Each row of a before or after table is a point. One or more steps were done to the points. Then noise was added and the rows were shuffled. The steps act on how far a point lies along the listed directions, d1 being the first. What was done? A step turns or swaps two directions, mirrors them in a line or flattens them onto one, adds a multiple of one to another, or multiplies one. Angles are multiples of 10 degrees, from the lower direction toward the higher: turns from -170 to 170, lines from 10 to 170 but not 90. Use the fewest steps. Two steps may share a direction if one is a turn and the other turns, adds or multiplies; they go together, in the order done. Otherwise the lowest direction goes first.
In the rows, zero is written as 128.

Directions:
(1): [139 176]
(2): [176 117]
Before, 14 rows:
[[ 78 164]
 [ 93 124]
 [129 103]
 [ 82 175]
 [173 169]
 [157 163]
 [115 158]
 [ 81 136]
 [149 144]
 [147 148]
 [137 119]
 [ 92 163]
 [ 67 127]
 [ 55 164]]
After:
[[141 106]
 [158 145]
 [ 83 139]
 [122 160]
 [167 199]
 [162 160]
 [127 115]
 [ 99 131]
 [ 68 136]
 [151 189]
 [178 163]
 [102 135]
 [139 194]
 [136 177]]
Steps: mirror d1 and d2 in the line at 150 degrees

Directions:
(1): [129 129  66  97]
(2): [169 103 106 173]
(3): [ 93 165 107 170]
(4): [ 84  75 123 136]
Before:
[[118 124 179 148]
 [198 116 169  82]
 [ 98 144 112 119]
 [134 103 123 102]
 [131 159 198 127]
 [124 130 219 146]
 [138  59 158 128]
 [ 93  93 174 198]
 [152 151  97 176]
 [126 194 156 136]
 [157 117 139 112]
 [113 173 130 140]
 [164 134 114 144]]
After (13 x 4):
[[152 114 133 175]
 [164 102 150 147]
 [ 60 141 159 165]
 [ 82 156 138 158]
 [159  63 183 102]
 [152 129 131 103]
 [ 96  80  52 129]
 [ 89  97 109 123]
 [161  73  97  83]
 [ 60  69 116 120]
 [149 104 144 113]
 [106 174 122 134]
 [ 58  99 144 134]]
Steps: turn d1 and d4 by -100 degrees; add -0.7 times d2 to d3

Directions:
(1): [ 95 140  72 101 152 142  89 175]
(2): [180 142  95 160 132  74 144 167]
(3): [ 99 159 148 147 153 157 192 167]
(4): [ 65 105 108 126 119  69 158 111]
(5): [139  63  85 145 108 171 157 135]
(6): [156 102 132  66 185 117 157 121]
Before, 14 rows:
[[ 98 113 114 145 108 120 176 130]
 [148 124 149 142 153 146 185 136]
 [122 105 150 144 105 135 109  95]
 [110  89 110 140  87 121 100 123]
 [141 132 122  85 167 104 102 136]
 [190  73 133 132 113  85 164  93]
 [119  82 157 140  89 125 141  78]
 [110  78 130 144  88 155 135 112]
 [155  37  89 108 132 154 190 148]
 [116  96  86 127 123 111 116 125]
 [146 122 155 133 141 143 129 136]
 [157  74 115 175  63 144 201 105]
 [ 71  87 100 127 116 173 132 106]
 [174 121  63 122 127 130  56 136]]
After, 14 rows:
[[170  64 173 186  45 166 218  57]
 [116 132 107  69 174 114  89 141]
 [163 111 148 169 101 100 129 106]
 [135 117 156 140 136 123 144 126]
 [150 114  56 162 131 130 132 171]
 [140 115 173 145 141 147 200 108]
 [125 120 132 147 107 150 166 128]
 [163  87 124 172  85 122 151 130]
 [196  94 175 181  79  96 168  80]
 [135  97 106 145  89 129  93 139]
 [ 94 109  46  85 136 152  35 130]
 [119 104  86 116 131 144  94 135]
 [150  35 101 105 133 174 186 139]
 [182  55 204 126  96 128 175  29]]
Steps: multiply d1 by 2; multiply d2 by -1; multiply d4 by 0

Directions:
(1): [106 158  82 100 143 159 104 169  69 149  96  86]
(2): [111  89 127  67 111 185 113  93 132 175 158 154]
(3): [157 126 165 156 103 120 123 163 126 197 174  78]
(4): [ 46  96 126 139 155 136 165 176 153 116 162 116]
Before (10 x 12):
[[129 142 131 160 120 130 138 163 127 147 134  93]
 [169 121 136 131 118 137 108  92 125 139 125 146]
 [147 128 137 131 119 131 115 111 134 144 124 133]
 [143 161 102 115 131 134 114 107 108 118 102 132]
 [101 109 141 112 118 150 124 124 132 154 152 140]
 [136 146 153 177 135 104 141 155 142 123 126  88]
 [103 127 127 138 139 127 140 137 131 100 116 148]
 [110 107 140 121 115 130 139 128 141 135 138 140]
 [144 154 127 125 133 128 117 125  96 120  85 133]
 [148 130 119 105 128 147 114 102 128 131 123 141]]
After:
[[251 150 150 145  97 102  86  40 125 118  91 172]
 [ 91  90 150 107 124 169 137 111 163 153 165 136]
 [ 72 116  95  97 134 185 135 144 119 144 128 124]
 [198 183 122 101 109 146  76 123  48 177  73 102]
 [186 140 138 134 107 118 106  77 135 126 102 153]
 [ 73 121 129 146 149 115 151 148 145  83 126 147]
 [ 82 106 154 156 134 127 154 173 147 137 160 122]
 [ 89  99 148 148 128 106 166 138 170  97 142 150]
 [202 167 124 132 121 111 103 102 112 121  93 124]
 [207 201 100 112 109 135  74 116  61 168  82  91]]
Steps: multiply d1 by 3; turn d2 and d3 by -140 degrees; multiply d4 by 3

Directions:
(1): [149 106 169 101 123 133  75 133  62 131  41 149 161 152 116 159 127 112]
(2): [119 105 138  70 173 157 129  99 116 114 110  47 144 102 176  71 117 139]
Before, 14 rows:
[[135 136 114 142 129 118 139 106 154 134 150 126 117 127 119 128 123 132]
 [134 123 131 110 158 125 121 115 109 124 117 122 139 134 136 135 122 132]
 [134 136 127 155 121 115 123 147 122 123 144 159 125 132 102 155 140 119]
 [141 130 125 158 104 111 121 158 135 135 139 170 126 142 103 170 121 120]
 [142 138 106 146 123 135 148 137 138 124 148 134 120 132 136 131 136 145]
 [113 107 142  70 163 156 122  98 107 110  89  70 154 107 168  73 114 132]
 [124 141 109 166 113 101 143 141 156 142 151 150 115 134 115 154 147 130]
 [109 160  70 191 114 113 194 126 197 132 249 153  81 112 117 128 139 144]
 [136 130 153 115 143 133 132 122 116 133  90 117 140 130 139 113 113 119]
 [135 128 143 141 113 119 110 156 128 141 108 160 116 153 105 165 127 116]
 [129 131 148 152 103 128 114 143 112 127 111 165 122 151 102 163 136 127]
 [123 112 130 118 153 139 142 123 145 106 146  81 126 108 165  71 123 149]
 [137 136 115 144 126 109 108 146 133 126 121 176 133 140 105 146 126 114]
 [132 123 135 168  95 111 126 134 105 136 114 173 128 154 100 162 135 120]]
After, 14 rows:
[[134 131 120 123 141 128 136 101 145 130 140 106 122 121 133 113 119 133]
 [119 145 128 168 105 126 140 140 145 126 156 156 104 141 110 150 135 134]
 [138  99 158  99 152 144 108 128 105 109  93  92 146 123 157  91 123 138]
 [129 143  99 153 131 110 129 141 160 120 156 159 121 128 113 131 126 120]
 [125 140 111 152 132 120 143 140 146 119 172 136 116 118 116 135 141 126]
 [115 138 102 150 138 114 157 126 169 135 167 109 113 115 139 121 142 140]
 [139 132 108 133 133 142 149 129 135 120 142 112 124 123 149 116 133 145]
 [100 129  89 114 171 151 190  91 172 115 217  52 104  81 180  58 126 156]
 [126 139 121 154 113 117 136 155 162 143 152 150 100 140 108 152 129 122]
 [135 106 165  87 131 141  87 119  70 123  40 133 166 136 130 128 118 113]
 [137 128 129 123 146 118 118 120 107 127 115 144 135 142 125 151 125 129]
 [119 133 113 181 100 109 158 130 145 134 164 158 111 139 111 141 133 130]
 [130 134 108 161 118 115 147 148 166 130 178 139 115 125 121 143 115 131]
 [139 136 153 128 128 126 126 130 116 137  87 145 137 139 122 134 118 115]]
Steps: turn d1 and d2 by -60 degrees
